Rows are points. Each table stands for the endless flat space through its points: a line for two points, a plane for three, and so on. Write the one point that lies in both, or say that there is none.
In the rows, zero is written as 128.

First (2 x 3):
[[109 137 144]
 [ 85  77 102]]
Second:
[[ 96  87 141]
 [ 99  92 135]]
They share: no point

First (3 x 8):
[[141 123 125 133  97 141 160 118]
 [107 126 144 159 102 117 177  88]
 [114 127 143 131 100 120 201 100]]
Second, 3 rows:
[[116 106 141 136  78 135 164  79]
 [134  91 126 130  51 138 137  55]
 [106 133 150 148 119 130 191 121]]
They share: [128 124 132 145  99 132 164 106]

First, 3 rows:
[[188 147 129  87  82 130 156 161 151 119 133]
 [156 167  99  92  63 144 112 183 133 120 106]
 [150 167  84  92 111 156 130 129 154  93 130]]
Second, 3 rows:
[[150 145 115  92  88 115 111 131 162 149 141]
 [190 180  74 114 123 156 156 131 141  89 131]
 [190 180  83  96 108 177 171 161 135  59 116]]
They share: [166 159 104  90  93 144 138 149 150 107 128]

First:
[[104 133 121 144 103  99 107 163 159 121 123 116 104 166]
 [ 95 131 128 134 104 104 108 161 156 117 113 107 105 173]
 [126 123  97 164 103  91 119 155 153 155 175 162 108 140]]
Second (3 x 14):
[[111 138 105 146  93 103 103 113 148 150 181 171 144 157]
 [ 86  68 125 116 128 113 168 188 123 165 131 116  69 152]
 [109 143  97 152  87 103  97 104 146 145 188 181 153 162]]
They share: [101 110 113 134 107 107 129 143 138 156 161 149 114 155]

First (3 x 20):
[[109 128 109 148 118  82 144 150  98 114 154 144 110 109 143 137 140 198
  143 142]
 [129  98 123 131 103 118 166 130 118 138 173 133 103 131 122 116 150 160
  131 143]
 [140  64 144 108 100 163 183 126 122 140 174 121  96 141  87 123 166 116
  116 125]]
Second:
[[112 100 124 118 112 122 150 156 103 128 153 144 106 136 114 144 157 143
  126 138]
 [103 105 128 114 122 117 139 169 123 136 139 162  90 152 118 138 145 125
  134 152]
 [ 76  90 116 126  92  96 142 160  99 160 163 168 120 158  94 108 145 155
  110 152]]
They share: no point

First (3 x 24):
[[113 130 119 128  92 140 111 158 121 139 160 139 153 132 133 124 117 155
  136  99 179 101 138 117]
 [113 106 117 148  94 140 103 138 109 161 144 111 157 164 125 114  99 171
  144  93 177  91 144 109]
 [119 145 124 132 114 167 104 160 106 129 155 155 131 130 111 140 108 160
  131 102 157 114 144 110]]
Second (2 x 24):
[[119 125 142 110 125 178 122 173 124 153 163 163 142 132 112 123 124 161
  132  95 183 114 166 121]
 [116 117 148 102 132 188 132 180 134 162 166 169 142 126 109 114 129 165
  129  94 193 114 175 126]]
They share: no point

First, 2 rows:
[[123 105 165  91 156 113 148 122 102  89 158  95 169 141 153  87 138 119
  171 101 112 145 117 151]
 [135 121 173  95 120 141 160  82  62  89 150 135 141 165 153 107 122  83
  143 129  88 169  89 119]]
Second:
[[115 120 170  98 124 116 159 148  99 116 125 105 155 117 121 114 170  76
  194 124  84 189 145 132]
 [124  93 173  86 127 116 141 118  90  95 140  99 176 147 145 102 140 100
  170  94 102 171 130 159]
 [131 116 162  94 168 124 155  96  91  76 177 109 155 157 169  78 118 128
  150 112 116 125  85 136]]
They share: [126 109 167  92 147 120 151 112  92  89 156 105 162 147 153  92 134 110
 164 108 106 151 110 143]

First:
[[122 141 160 102 170 175 166 156 161 146 118 110 106 123 162 123 140  99
  134 135  97 125 141 169]
 [160 185 134 158 110 149 148 130 171 150 110 132 108  67 110 113 150 135
  158 175  77 115 105 135]
 [117 136 156 100 170 177 169 164 160 145 126 103 104 125 166 121 130  93
  137 131 111 129 150 173]]
Second (4 x 24):
[[200 131 166 120 166 188 143 101 158 134 123 128 140  75 205 121 150 100
  106 139  88  94 134 140]
 [ 80 156 149 147 135 152 145 183 132 155 115  98  77 111 120 139 144 144
  154 164 107 140 122 172]
 [157 176 118 101 148 194 163 141 160 169 139  92  93 132 125 122 136 103
  172 134  78  86 163 187]
 [134 120 181 140 149 148 152 134 167 132  88 133 125  68 180 108 140 106
  108 144  85 136  86 142]]
They share: no point

First:
[[144 150 107 120 116 103 115 129 117 142 177 112 132 139 164 128 192 184
  206 102 147 114 161 157]
 [158 142  91 124 136  99  83 115 123 132 201 114 136 161 174 130 188 168
  230 100 149  98 177 197]
 [105 121 105 109 124  98 197 135 102 188 114 116 141  76 173  99 155 185
  130 144 150 154 119 112]
 [ 91 145  65 161 120 134 149 173  88 150 122 106  73  62 131 113  87 121
  122 186 108  98 111 152]]
Second, 5 rows:
[[101 146  95  90 129  69  95 107  70 147 142  93 116  85 187 118 188 157
  150 137 137 130  95 152]
 [128 125  92 114 120  72 131 107  61 147 163  75 113  94 205 151 143 163
  162 188 143 133 119 194]
 [139 165 101 116 101 117 139 162 105 199 163  95 151 122 159 127 148 168
  121 176 179 138 156 178]
 [118 173  96 118 116 127 127 171 146 201 130 147 152 105 119  85 185 171
  141 105 159 110 151 116]
 [139  99  77 164 131  98 181 120 116 149 144 133 106  85 167 137 122 176
  222 155 119  93 160 160]]
They share: no point

First (2 x 24):
[[150 113 145 142 119 124  92 108  89 176 156 163 121 171 133 140 172 139
  127  94  80 149 141 137]
 [180 103 115 137 144  89 132 148 104 126 131 113 106 121 153 130 137 174
  127  89 110 154 136 162]]
Second, 4 rows:
[[188  84 112  98 154  92  81 143 127 127 156  96  77 152 101 136 179 151
  147  93  76 130 163 138]
 [164 104 110 113 154 110 112 128  95 146 170  93 100 123 115 146 171 155
  138  94  80 138 157 140]
 [154 120 136 163 124 112 138 122  79 158 134 151 132 133 171 134 133 165
  114  90 112 166 125 158]
 [196 101 135 144 114  75  93 163 128 131 109 176 109 174 151 116 155 162
  134  88  98 148 122 170]]
They share: [168 107 127 139 134 103 116 132  98 146 141 133 112 141 145 134 151 160
 127  91  98 152 138 152]

First (4 x 24):
[[ 76  76  88 106 107  34  94 167  44 130  69 173 183 112 164 175 129 118
   87 122 150 107 133 163]
 [111  67  67 138  78  76  77 123  86 134 111 152 165 146 136 173 155 125
   91 112 128  96 102 165]
 [ 79 101 137 150 112 126 109  43 136  96 179 126  93 156 132 159 185 113
   99 138  90 124 186 143]
 [ 36  80 116 114 143  62 118 135  72 126 109 169 151  92 140 171 165 102
  103 134 130 123 165 175]]
Second:
[[ 93  97 132 101 153  59 111  88 107 131 105 144 144 146 120 187 183 135
  109 155  64  60 153 177]
 [ 68  95 129 153  99  74 119  64 105 108 102 170 170  90 144 153 190 118
   66 104  81 110 191 127]
 [119  78 122 107 114  98  82 122  98 121 119 142 140 156 115 170 189  92
  114 152  70  96 141 170]
 [ 94 109  50 122 104  86  84  94 117 131 168 102  81 181 151 180 121 117
   81 140 175 126 128 148]]
They share: no point
